Each row is a point. Each copy is the shape, with its points in the same order, stretched, turned, moved and blurred by noise. Say if it was mirrored as well.

Shape:
[[-46 -33]
 [ 65 -59]
 [-53 -42]
 [ 18  10]
 [-21 -20]
 [ 53  34]]
Copy 1 (6 x 2):
[[-31 -43]
 [ 89 -47]
 [-32 -56]
 [ 31   8]
 [ -5 -27]
 [ 58  38]]
Copy 1 is: only turned
Copy 2:
[[-34 -23]
 [ 68 -28]
 [-47 -39]
 [  6  37]
 [-21 -11]
 [ 47  56]]
Copy 2 is: only turned
Copy 3 (6 x 2):
[[-47 -50]
 [-31  66]
 [-52 -50]
 [ 12   7]
 [-25 -24]
 [ 48  36]]
Copy 3 is: mirrored
Copy 4:
[[ 17 -64]
 [-66  17]
 [ 14 -64]
 [ 25  17]
 [ 25 -31]
 [ 33  61]]
Copy 4 is: mirrored

Shape (8 x 3):
[[  5 -15  -7]
 [  5   6  15]
 [ 11  -9   8]
 [-17  -7  20]
 [ -8   1 -26]
 [ -5 -33  14]
 [ 47  53 -68]
 [ -3  10   6]]
Copy 1, 8 rows:
[[  9 -16  -2]
 [  7   4  25]
 [ 11 -12   7]
 [-11 -11  26]
 [-13   7 -17]
 [  2 -40  15]
 [ 23  72 -58]
 [ -1   5  19]]
Copy 1 is: only turned
Copy 2 (8 x 3):
[[ 21 -14  -7]
 [ 15  11  16]
 [ 23  -3   7]
 [ -1 -10  20]
 [  4  -3 -24]
 [ 14 -33  16]
 [ 35  65 -73]
 [  9  11   5]]
Copy 2 is: only turned
Copy 3 (8 x 3):
[[  7  -2 -18]
 [  4  13   7]
 [  5  10   1]
 [-25   9  13]
 [  8 -32   1]
 [-19  17 -16]
 [ 95 -52  12]
 [  2   2  12]]
Copy 3 is: mirrored

Shape:
[[  0  47  27 -42]
 [-21  -9  14  18]
 [ -8   7 -56   2]
 [ -2 -11  23 -14]
 [ 12 -18   5  20]
 [-18  43  34 -78]
 [-12  22  15   4]
 [ -1  25  14  11]
 [-16  -5  -8 -27]
 [ 10  10 -13  22]]
Copy 1, 10 rows:
[[-14  43  37 -36]
 [-22 -11   5   7]
 [ 20  -4 -47 -20]
 [-13 -21  27 -25]
 [  7 -32  12   4]
 [-32  48  45 -70]
 [-10  17  12  -3]
 [ -6  13  12   9]
 [-15 -13  -3 -38]
 [ 24   0  -7   4]]
Copy 1 is: only turned
Copy 2 (10 x 4):
[[-31  15  54 -22]
 [ -5  14 -22  -1]
 [-18 -34   5  42]
 [ -4  -1  -5 -25]
 [ 21  -5 -20  -2]
 [-61   5  60 -44]
 [-15  20  11   0]
 [ -4  21  14   6]
 [-29 -21   0  -9]
 [ 10   0   4  22]]
Copy 2 is: mirrored
Copy 3 (10 x 4):
[[ 20  79 -10  19]
 [-22   7  17  23]
 [-36  -1 -52 -18]
 [ 16  14   2  29]
 [  0  -8   8  -1]
 [ 29  95 -32  43]
 [-14  42   3   6]
 [ -8  37   9   1]
 [-10  19 -35  31]
 [-12   7  -9 -17]]
Copy 3 is: mirrored

Shape (10 x 4):
[[-28 -26  65 -33]
 [ 29   3 -41  77]
 [ 10  -2 -47  29]
 [ 35  19 -20 -10]
 [  3  35   0 -38]
 [-29  -4 -17  18]
 [-30  26 -37  39]
 [ -2 -22  -2   8]
 [ 19   6  12 -38]
 [-17 -17 -44 -14]]
Copy 1, 10 rows:
[[ -8  -9  54 -59]
 [ 16  19  10  95]
 [ -1  11 -23  53]
 [ 36   5 -30  13]
 [ 26  24 -25 -29]
 [-24  23   7  18]
 [-20  54  -7  48]
 [-10  -8  14  10]
 [ 28  -5 -10 -29]
 [-26   4 -35  10]]
Copy 1 is: only turned
Copy 2 (10 x 4):
[[-22  10  43 -47]
 [ 41  23 -41  76]
 [ 20   4 -54  35]
 [  8 -42 -19  23]
 [-33 -48  -8   2]
 [-14  26 -37   9]
 [-26  23 -54  44]
 [ 14  13 -15  -2]
 [ -5 -44   4 -12]
 [  0  -3 -62 -17]]
Copy 2 is: mirrored

Shape (11 x 6):
[[-13  -8 -47  24 -18 -21]
 [-31  37  12   7 -31 -43]
 [-32 -25 -15   0   3   7]
 [-30 -41  13  16  45   4]
 [ 48   1  55  48 -25 -15]
 [-75  23  -4  25  -5  -6]
 [-13 -32  10 -28 -18   5]
 [ -8 -29  -7  10  20  40]
 [ 20 -18 -42 -51 -11 -11]
 [  7 -20  42  95 -15  11]
 [ 54  21 -26   1 -23  30]]
Copy 1, 11 rows:
[[  4  -7 -68  31 -24  -7]
 [ -9  16  -8  14 -32 -63]
 [-25  -9 -24  22  -5  23]
 [-18   0   1  58  32  30]
 [ 72  33  27  32 -33  -9]
 [-49  33 -21  43 -28 -22]
 [-12 -25   9  -9 -10  18]
 [ -7  13 -17  22   4  58]
 [  4 -36 -51 -48   9  -1]
 [ 46  43  13  93 -50  26]
 [ 42  31 -52 -39 -26  29]]
Copy 1 is: only turned
Copy 2:
[[ -1 -53  -5 -30  17 -20]
 [ -8  -7  37 -15  -1 -58]
 [-28 -20 -25 -17 -10  -1]
 [-41  -1 -45  23   7   4]
 [ 43 -18  44  51   3  16]
 [-61  -3  16 -30  21 -29]
 [ -6 -15 -16  -7 -52  -2]
 [-16  -4 -33  -9  -2  36]
 [ 37 -26 -41 -34 -39 -25]
 [-10 -37  42  44  34  49]
 [ 67 -13   1 -42   2  27]]
Copy 2 is: mirrored
Copy 3, 11 rows:
[[  6 -23 -50  23 -18 -38]
 [ 27  26 -34  26  -2  27]
 [-26 -31 -28   8  15 -13]
 [-18 -47 -20   6  58 -12]
 [ 61 -19  44  43  13   8]
 [-33   4 -58  50  23  12]
 [-11 -33   8 -25   1   7]
 [-34 -41   2   9  25 -37]
 [  4 -10 -17 -57 -23 -40]
 [ 29 -49  17  93  26  -3]
 [  0   8  29   4 -28 -62]]
Copy 3 is: mirrored

Shape, 10 rows:
[[-11  -7  -8  -4 -74 -77]
 [ -3 -12  11   2  -7  18]
 [ -1 -16  11  41 -32  31]
 [ 13 -11  10   0  20   1]
 [ -6   8  -9  -5  17  -4]
 [-12  59   4 -12  13  -6]
 [ 95 -17 -22 -13   5  35]
 [ -5 -13 -49   5   6  31]
 [-10 -17   4   0   9 -49]
 [ 13 -12  11  47  12  -2]]
Copy 1, 10 rows:
[[ 14   0  -6 -20 -92 -69]
 [  2  -2  11   2 -16   9]
 [  2   0   9  22 -44  34]
 [ 21   3   4  -1   3 -11]
 [ -2  21 -13  -2   2 -15]
 [ -2  61   9  -6   7 -13]
 [ 86   7 -31   0   1  44]
 [ -3   6 -48  -8 -11  24]
 [  2  -8  -5   2 -17 -63]
 [  7  -2  -1  53  -9  -3]]
Copy 1 is: only turned
Copy 2:
[[-18 -41 -63  33  11 -92]
 [-10 -12   5  10   9   0]
 [ 12 -19  21  45 -21  -4]
 [  8  -4   5  -4  27 -14]
 [ -7  13  -4 -13  15 -19]
 [-16  46 -29  11  32 -11]
 [ 83 -15 -15 -27   4  28]
 [ -3   5   3 -23 -37  -5]
 [-13 -12  -1  -5  39 -64]
 [ 24   2  36  22   9 -28]]
Copy 2 is: mirrored

Shape (14 x 8):
[[ 16   9  12 -23 -53  21 -14  -7]
 [ 41 -34 -42 -37  29   6 -37  15]
 [  0  33   6 -17 -45 -19   8   3]
 [ 29  11   8  -1 -12  74 -83  52]
 [ 25   1 -10  10 -64  25 -39  17]
 [ 11 -32 -43 -17   4  11 -19 -32]
 [ 18 -13 -45  56  19 -32 -38  24]
 [  0  35  13 -51  15 -20 -83  26]
 [-43 -23 -24  50 -17 -20 -15  -1]
 [ 16  51  53  51  40 -25  21 -41]
 [-56 -26  40   3  22   2  -6 -29]
 [-47  65   9 -48  24 -18   2   8]
 [-17  37 -49 -46  31 -10  10  16]
 [-65  -8 -23 -18 -22 -31  21  71]]
Copy 1:
[[ 15  20  13 -28 -45  15 -17   7]
 [ 27  -9 -37 -27  36  -4 -30  27]
 [ -5  34  10 -21 -48 -13   7  34]
 [ 43  24  37 -16   7  58 -65  55]
 [ 24  16   2 -18 -54  20 -52  38]
 [ -8 -13 -30 -13   2 -10 -37  -8]
 [  2 -13 -16  26  -8 -36 -54  76]
 [ 25  59  39 -47  36 -26 -26  46]
 [-48 -25  12   2 -44 -29 -53  49]
 [  1  14  58  74 -13 -42  20  19]
 [-45 -33  62 -13  -7 -25 -15   4]
 [-45  52  36 -24  20 -22  31  32]
 [-40  36 -30 -24  29  -8  16  35]
 [-58 -12   5 -65 -33  -4   7  89]]
Copy 1 is: only turned
Copy 2, 14 rows:
[[ 12  15  10 -10 -36  19 -12 -11]
 [ 75  20 -38 -30  27 -16 -42  19]
 [-14  16   8  -1 -48 -24  -4 -13]
 [ 48  69 -37  38  -7  57 -46  17]
 [ 35   4 -19  27 -52  28 -20  -5]
 [ 44 -13 -28 -30  22   3 -32 -25]
 [ 49 -13 -38  55  14 -45 -47 -10]
 [  8  64  -5  -9 -19 -28 -95  25]
 [-15 -47 -18  51   8  -2 -31 -16]
 [-10  41  66  53  34 -71 -10 -66]
 [-41  -9  40   7  57   8 -36  -8]
 [-61  54  -5 -11   6 -47 -32 -10]
 [ -8  32 -56 -23  16 -53 -19  -8]
 [-55 -24 -45  17  -6 -23   3  54]]
Copy 2 is: only turned
Copy 3 (14 x 8):
[[ 21  27  27 -35 -37  10 -13  -5]
 [  7  -6 -55 -59   5  30 -44  20]
 [ -1  50   8 -14 -32 -17  16  10]
 [  3   5  46 -18 -25  72 -80  61]
 [ 33   0  13 -10 -57  22 -18  34]
 [ -2 -11 -49 -28 -23  25 -25 -23]
 [ 13   7 -56  37   5   4 -27  60]
 [-43  64   2 -32  -7  -8 -73  35]
 [-34 -12 -29  52 -17 -10   6  20]
 [ 13  71  13  64  72  -7  15 -10]
 [-64 -16  16  23  26  -2 -10 -23]
 [-78  87   2 -11  11   2   2  -1]
 [-42  60 -50 -29   0  26  10  13]
 [-71  -2 -12 -12 -26 -11  39  52]]
Copy 3 is: only turned

Shape:
[[ 34 -29  19 -59 -15   2  39 -70  10]
 [ 15  -7 -18  -2  33  -5  28 -18   2]
 [-39 -37   0 -29 -27 -35   9 -32   4]
 [ 14  31 -18  19 -28 -15  -7   6  20]
 [ -6 -31 -19 -10 -23   8  31 -61   1]
 [  5 -37 -40  10  -5   0 -10 -20 -14]
 [  8  11   3  11 -25  38 -19  11  28]
 [  8 -35  36  22 -41  21  12 -32  19]
 [ 15  27  10   0  -9  38  41   7  14]
 [-45  10  -7 -60 -25 -38  39   2 -38]
 [ -6 -31  20 -37  21  41 -30  -5 -37]
 [ 16  34 -23  13  23   6  -5 -27 -45]
 [-28  18   7 -36  28  35 -14   1 -19]]
Copy 1 (13 x 9):
[[ 61   3 -40  -3  65  -8 -20 -57  -9]
 [ 25   6  -9  10  40   8  36   2 -15]
 [-23  -3 -46  22  52   3 -19 -40   8]
 [  6  10 -28  11 -29 -20   5  16   0]
 [ 27   3 -35  30  31  22   9 -61  -6]
 [  0 -32 -20  13  11  13  37 -35  -8]
 [ 18  -7  -2   3 -30  12 -22   3   5]
 [ 35 -11  -2  54   5   1 -46 -50   0]
 [ 49  17 -12  14  -3  17 -20  25 -32]
 [-38  13 -70  -7  54  -3 -19  11 -55]
 [  6 -35  23 -37  42  23 -12 -33 -40]
 [  6  15  -1 -19   4  -8  43 -11 -49]
 [ -8  10   0 -47  30  35  -6   2 -35]]
Copy 1 is: mirrored
Copy 2:
[[ 77 -11  20 -49 -39 -17  -4  -7  23]
 [ 32 -19 -24 -11  24  -9   8 -12  20]
 [  2 -15 -30 -42 -59 -16   0   4   6]
 [ 14  25 -23  32  -8   3   2  17  22]
 [ 36 -11 -17 -26 -41  12   2 -37  16]
 [ 18 -32 -42   4 -13  15 -29 -22  17]
 [  5  12  14  22  -2  42  -8  20  32]
 [ 12 -20  29  13 -45  20   6 -13  52]
 [ 30   8  22  14  14  24  37  10  11]
 [ 11  -6 -30 -39 -36 -32  25  25 -61]
 [  0 -47  23 -25  12  16 -50   6 -16]
 [ 17   2 -15  19  35 -16 -26 -36 -21]
 [-10  -2   9 -31  30  12 -18  12 -26]]
Copy 2 is: only turned
Copy 3:
[[ 18 -16  43 -28 -10   9  58 -95  24]
 [  3 -31  12   8  34  10  14 -21 -23]
 [-29 -34   9 -40 -41 -22  16 -26   7]
 [ 10  13   7  26  -2 -41 -13  10  17]
 [  7 -38  -3   9 -31  12  31 -52  11]
 [ 18 -35   8  12 -25   7 -27 -21 -23]
 [  9  32  27  16 -22  16 -15  15  26]
 [ -9  -7  59  29 -53   9  29 -21  25]
 [ 10  32  15  21  12  18  46  -1   2]
 [-26  14 -32 -54 -12 -38  44 -27 -34]
 [-15  27  40 -29 -16  55 -23 -41 -33]
 [ -7  12 -14  46  34  -2 -20 -43 -32]
 [-32  38  -3 -26  17  41 -11 -17 -14]]
Copy 3 is: only turned
Copy 4, 13 rows:
[[ 27 -27  23 -22   2  64  32 -12  53]
 [  3   6 -10  13  37  17  18   7  10]
 [-20 -44   9 -29 -19  -9  16  23  31]
 [-10  35 -11  28 -31  -5  16   8  13]
 [-22 -38 -10   4   4  24  25 -19  37]
 [  1 -28 -39   9   4  -8  -3  -8   0]
 [-16  45   2   5 -26  -5 -13 -35  10]
 [ -9 -12  34  13 -22  -7  19 -53  24]
 [-26  51  21   4   6  34  27 -28   0]
 [-41 -25  16 -43 -20  38  32  61 -13]
 [  2 -17  16 -29  11  28 -53 -10 -18]
 [-22   1 -18  53  19  42 -14  16 -11]
 [-38  16  11 -20  17  32 -41  10  -6]]
Copy 4 is: mirrored

Shape, 12 rows:
[[-24 -13 -31   6 -34  43   7   0 -42]
 [ 12  15  27  44 -23 -16 -35 -43  33]
 [ 30  -3 -12 -16  22  27  61 -18  44]
 [ -2 -16  32  21  72  48  14 -43 -47]
 [ 11 -20  -8  -5 -25  29 -38  38  61]
 [ 16  52 -12  35  12 -12  44  39 -39]
 [ 40 -10 -66  21  21  -6 -37 -12 -21]
 [-10  65 -58  19 -40  67  -6  61  -6]
 [-59 -33  11 -64  -5   6  28  -6  -8]
 [-24 -12 -52 -47  14 -29  15 -31  15]
 [ 46  50  40 -73  -8   2  45  48  23]
 [ 41 -38 -10  15   7   0  -2  59  56]]
Copy 1 (12 x 9):
[[ -8 -16 -28  34 -17  46 -26   6 -46]
 [-15  20  17   4 -13  22 -19 -81  36]
 [-12  28 -33   1  36  25  66  14  34]
 [-17 -21  62  12  47  41  26 -20 -37]
 [ 20  22 -37 -15  17  43 -44   9  48]
 [ 17  64  -8  36  19 -16  17  -5 -55]
 [ 49 -45 -10  40  38   6 -29 -53   5]
 [ 19  55 -79  21  30  48 -50   3 -76]
 [-43 -28 -24 -42 -31  10   0  63   0]
 [-24 -47 -53 -17   6 -24   1  15  26]
 [ 33  72 -32 -69  -4  12  59  46  -2]
 [ 40  41 -15  19  42  16 -12  24  69]]
Copy 1 is: only turned
Copy 2 (12 x 9):
[[-24 -22 -19 -45  -5   1 -32  27 -54]
 [ -5  10   0   4 -20   8 -37 -31  38]
 [ 24 -34 -28 -61  24  50  35  17  16]
 [ 37 -17 -11  22  67  13  -8 -16 -59]
 [-22  -9  17 -33   6   2 -44  60  47]
 [ 15   2 -23   6 -26 -24  60  31 -31]
 [ 30 -39 -50   6 -18 -25 -45  31   6]
 [-45  23 -49 -22 -40  14   9  91 -25]
 [ -1  -3  15 -95  49 -23 -22  -3 -29]
 [ 21 -21 -48 -86  20 -32 -20   1  11]
 [ 62  45  39 -62 -12  14  33  59  25]
 [ -4 -53  20 -15  12 -12   1  59  48]]
Copy 2 is: only turned

Shape:
[[ 74  56  17  13  -1  48  23 -29  45  -1  56]
 [-32  20 -15 -29 -16  32  -5  62 -38  21   2]
 [ 29  72  18  31 -51   4  36 -36  62  -8  14]
 [  7  17 -25 -17  28 -15 -30  44 -39  64 -51]
 [-30 -15 -43  26  10   5   8 -10 -22  53   0]
 [-15  17  36  -1  44  20 -47  46  29   1  22]
 [ 62  54  13  28 -28 -44  45 -14   3 -10  61]
 [ -6 -30  43  21  31  40 -23  36 -34  -5  -9]
 [-38 -14   6 -53  43  -4  -8  13 -23  34  11]
 [ 45  24  79   9 -33  41 -26 -28  17  29  64]
 [-21 -10 -26 -47   7 -22  43  17 -34  33 -83]
 [ 48  48 -13   5 -49 -17 -17 -58  15 -35  30]
 [ -4 -53 -20 -27  -6 -16 -13  61   7  42 -15]
 [ 64  16   0   3  -9  40   1 -23  19 -16  52]]
Copy 1:
[[ 68  63  21  -2 -29  34  18  16  48   1  17]
 [-35  16   0 -25 -30 -25 -33  12 -38  34   6]
 [  3  94   6  14 -50   3  12   8  81  -6 -26]
 [  8   4 -30 -19  21 -42 -24 -23 -39  46 -53]
 [-27   5 -29  20  24  -2  26  -1  -8  55  -7]
 [ 10  14  48 -29  46 -30 -40  17  12  -9   9]
 [ 50  95  14  22 -37 -52  53   7  25  -8   1]
 [ -8 -16  61   8  25   2 -14  -8 -45 -15   2]
 [-15  -8  10 -59  33 -43  10 -31  -8  15  12]
 [ 53  30  87   8 -32   4   0 -19  45  34  28]
 [-49  -5 -47 -48 -16 -31  21 -37 -26   0 -68]
 [ 40  67 -19  49 -42 -30  -5 -32  57 -23  21]
 [-12 -56  -2 -24  -6 -59   4  22 -12  30 -30]
 [ 58  24  12  17 -29  15  11   7  25  -8  35]]
Copy 1 is: only turned
Copy 2:
[[ 77  22 -20 -16 -36  28  41 -47  75  -7  28]
 [-26  59  -6 -40 -26  36 -20  54   3  13   9]
 [ 64  11   0 -28 -73   5  59 -54  -5  -9  38]
 [ 10  77 -15 -17  19 -24   5  58 -25  44 -39]
 [-40  37 -21  25 -15 -12  -4 -13 -21  61  -2]
 [ 40  24  44 -15  45  22   6  40  27  25  38]
 [ 55  26 -18  39 -75 -16  34 -12  27 -48  33]
 [ 20  19  35  25  34  59 -17  33  -8  17 -29]
 [-50  53  38   0  19 -18   9  32  31  28 -17]
 [ 92  25  64  -6 -59  24 -19 -28  61  20   8]
 [-57  50 -11 -15  -8 -14  57  42 -42   9 -75]
 [ 51  -8 -18 -34 -48 -37  -9 -57   4 -41  15]
 [-20  -5   1  -6 -16  -8  10  80  -4  48 -29]
 [ 49  -2 -26 -10 -30  25   3 -33  60  -9   8]]
Copy 2 is: mirrored
Copy 3, 14 rows:
[[ 38 -13  69  62  37  34 -46 -74  12   1  -5]
 [ -4  33  20 -32 -40  47  -6  16 -38  18  -9]
 [ -8  32  40  73  12 -17 -18 -91  33  -4  -4]
 [ 38  36 -23 -56   0  21  -4  35  10  65 -38]
 [  0 -15 -31  -5  16  19  35  -8 -21  50  -9]
 [-11 -11  58 -33  21   5 -46  30  15  -8   8]
 [ 51  32  47  84  33 -31 -10 -47 -28   9 -11]
 [ 29 -25  44 -34 -12  24  20  36  20  -1  35]
 [  7  -9  20 -69  17   2  15   4 -38   9 -32]
 [ 36 -27  90  11   0  -2 -42 -70  -5  34  49]
 [ 17  46 -20 -50 -23   4  69  -4  15  15 -78]
 [ 49   7  -9  56  10 -30 -48 -79 -14 -14   8]
 [  2 -14  11 -23 -45 -17   5  35  -4  43 -63]
 [ 52 -32  43  47   8  25 -44 -53 -10  -5  -4]]
Copy 3 is: mirrored
